Rows are points. To make a cloud, some directions were put in groups of two or more. Within a group, all points are equally far from the middle, so they leave a hole (a ring in 2 directions, a hollow ball in 3). The other directions are filled evenly. Then the cloud was stretched, turned, moved and blurred a little. How many holes are there, and how many directions does each take, smallest first?

Cloud, 19 rows:
[[ 0.40 -0.38 -0.12]
 [ 0.29  0.02 -0.16]
 [-0.25  0.12  0.37]
 [ 0.31 -0.46 -0.13]
 [ 0.31 -0.11  0.17]
 [-0.17  0.22  0.30]
 [-0.05  0.01  0.45]
 [ 0.19 -0.49 -0.33]
 [-0.12 -0.02  0.44]
 [ 0.08 -0.21 -0.40]
 [ 0.22 -0.49 -0.33]
 [ 0.37 -0.25  0.04]
 [ 0.21 -0.22  0.25]
 [ 0.16 -0.50 -0.28]
 [ 0.20  0.07  0.26]
 [ 0.17  0.11  0.27]
 [ 0.12  0.19  0.17]
 [ 0.18 -0.49 -0.09]
 [-0.03 -0.42  0.05]]
Holes: 1 (3)

Cloud:
[[ 0.48 -0.49 -0.13  0.23 -0.02 -0.18]
 [-0.07 -0.37 -0.41  0.03  0.29  0.31]
 [-0.36 -0.67 -0.10  0.31  0.06  0.02]
 [ 0.08 -0.31 -0.29 -0.03  0.43  0.10]
 [ 0.11 -0.14 -0.08 -0.05 -0.58  0.34]
 [ 0.12 -0.32 -0.34  0.10  0.40  0.20]
 [ 0.04  0.05 -0.42  0.18  0.07 -0.07]
 [-0.49 -0.20 -0.35 -0.09  0.31 -0.18]
 [-0.33 -0.28 -0.36  0.00  0.36  0.15]
 [-0.04 -0.29 -0.20  0.21 -0.59  0.11]
 [ 0.01  0.68  0.11 -0.25 -0.11 -0.01]
 [-0.02  0.26 -0.09 -0.23 -0.08 -0.08]
 [ 0.13  0.06 -0.17  0.02 -0.19  0.22]
 [ 0.12  0.22  0.03 -0.24 -0.37  0.10]
 [-0.48 -0.15 -0.01 -0.19  0.00  0.09]
 [-0.46 -0.25 -0.16  0.16 -0.29 -0.39]
 [ 0.04 -0.08 -0.16 -0.62 -0.12  0.04]
 [ 0.45 -0.48 -0.07 -0.04  0.15 -0.15]
 [ 0.30 -0.50 -0.27  0.27 -0.15 -0.11]
 [ 0.27 -0.42  0.34 -0.24  0.12  0.19]
 [ 0.31  0.12  0.01  0.14  0.09 -0.24]
 [-0.04  0.42 -0.18 -0.04 -0.23  0.31]
 [ 0.27 -0.70  0.00 -0.34  0.50 -0.02]
 [ 0.45 -0.52  0.26 -0.02  0.01  0.03]
 [ 0.02  0.36 -0.40 -0.27  0.21 -0.08]
 [ 0.46  0.25 -0.14 -0.09 -0.41 -0.06]
 [ 0.40 -0.18 -0.05  0.22 -0.10 -0.14]
 [-0.33  0.12 -0.26  0.10  0.12 -0.10]
 [-0.09 -0.39 -0.24 -0.09 -0.10 -0.15]
 [ 0.17 -0.12  0.28 -0.20  0.18 -0.15]
 [ 0.52 -0.27 -0.21 -0.39 -0.27 -0.04]
 [ 0.49 -0.09 -0.48 -0.22  0.08  0.00]
 [ 0.33 -0.68 -0.06 -0.20  0.41 -0.07]
 [ 0.25 -0.20  0.25 -0.28  0.05 -0.11]
 [-0.33  0.45 -0.01  0.25 -0.71 -0.03]
 [ 0.34 -0.57 -0.15 -0.26  0.47  0.10]
 [-0.06  0.05  0.50  0.36 -0.06 -0.15]
 [-0.36 -0.12 -0.31 -0.10 -0.14 -0.12]
 [ 0.22  0.17  0.44 -0.43 -0.55 -0.05]
 [-0.08 -0.03  0.31 -0.04  0.28  0.09]
 [-0.10 -0.03  0.19 -0.29 -0.37  0.12]
 [ 0.04 -0.36  0.05  0.05  0.31 -0.22]
 [-0.28 -0.31 -0.03 -0.31  0.14  0.07]
 [-0.65  0.30  0.11  0.04 -0.28 -0.09]
 [ 0.13 -0.18  0.16  0.15  0.25 -0.23]
 [-0.15 -0.04  0.11 -0.03  0.03  0.42]
 [-0.26 -0.57 -0.09  0.26 -0.09  0.04]
 [-0.03  0.53 -0.17 -0.23 -0.10  0.21]
 [ 0.55  0.33  0.04 -0.15 -0.31  0.28]
 [ 0.35 -0.15 -0.22 -0.28 -0.31  0.36]
 [-0.43 -0.16  0.05  0.22  0.20 -0.03]]
Holes: 0
